Rows are points. Each copy is the shape, with its points in the same order, turned, moved and blurred by noise. Is it also mirrored, or only turned?
In the rows, zero is written as 128.

Shape (6 x 2):
[[ 73 146]
 [160 135]
 [159 120]
 [130 140]
 [178 146]
 [158 156]]
Copy 1 (6 x 2):
[[113 187]
 [165 123]
 [156 110]
 [148 145]
 [188 112]
 [179 137]]
Copy 1 is: only turned
Copy 2 (6 x 2):
[[ 62 144]
 [147 153]
 [149 136]
 [117 151]
 [166 172]
 [143 173]]
Copy 2 is: only turned
Copy 3 (6 x 2):
[[ 74 123]
 [155  90]
 [160 105]
 [128  98]
 [163  69]
 [142  71]]
Copy 3 is: mirrored
Copy 4 (6 x 2):
[[ 88  87]
 [145 157]
 [155 149]
 [123 135]
 [137 180]
 [122 166]]
Copy 4 is: only turned

Shape (8 x 4):
[[118 133  76  66]
 [124 141 165 128]
 [ 59 115 135 143]
 [ 86 131 125 147]
 [ 93 168 115 106]
 [157  69 149  99]
 [129 141 161 138]
 [159 107 118 183]]
Copy 1 (8 x 4):
[[ 53 139 142 109]
 [135 148 100 163]
 [ 99 120 142 211]
 [112 142 146 186]
 [ 77 173 124 165]
 [139  76 116 109]
 [143 151 109 160]
 [177 139 171 143]]
Copy 1 is: mirrored
Copy 2 (8 x 4):
[[130 181 139  73]
 [125 106 153 136]
 [ 57 111 120 121]
 [ 87 124 117 120]
 [103 169 146 135]
 [149  77 153  67]
 [120 108 146 141]
 [156  86  79 127]]
Copy 2 is: only turned

Shape (13 x 8):
[[142 125  70 102 116 106 140 150]
 [ 88 131  75  82 147 141 122  81]
 [175  86 110 165 210 142 162 119]
 [188 160  92 111  65 124 109 129]
 [ 73 153  92 123 164 102 180 132]
 [160  99 119 155  98 103 105 157]
 [101 125  88 102  83 149 149 112]
 [168 141 119 143  87  99 129 143]
 [141 122 133  86  85  93 129 154]
 [120 120 112 135 172 175 182 133]
 [154 120 122 113 177 154 119 103]
 [155 126  85 152 191 163 122 169]
 [113 129 133 144  88  82 113 165]]
Copy 1 (13 x 8):
[[111 152  91 150 132  89  80 146]
 [ 98 198  97 119 141 175  96 127]
 [227 158 148 170 115 127  79 133]
 [113 121  70  65 124  70  66 138]
 [124 188  89 176 125 133 156 144]
 [127  86 120 137 118  88  76 112]
 [ 80 162 105 114  86 129 100 149]
 [134 108  91 117 108  68 103 118]
 [ 84 133 126 114 141  63 107 118]
 [161 164 137 161 107 143 122 180]
 [175 163 138 110 149 148  90 136]
 [186 130 109 162 159 139  71 177]
 [ 97  85 107 138 124  84 119 106]]
Copy 1 is: mirrored
Copy 2 (13 x 8):
[[140 105 114 151 136  86 169 105]
 [126  64 110  74 117 133 163 116]
 [115 115 112 124 220 141  94  42]
 [127 158  71 160  84  96 164 103]
 [161  78 182 122 151 154 164 114]
 [104 166 125 146 140  67 125 109]
 [103 114 118 109 123 126 195 132]
 [133 175 122 155 117 101 146 105]
 [162 157 111 130 137  75 170 144]
 [109 100 122 129 201 172 142 110]
 [126 113  79 100 159 138 109  97]
 [104  84 107 174 174 134  89  92]
 [137 161 163 136 120  82 136 146]]
Copy 2 is: mirrored
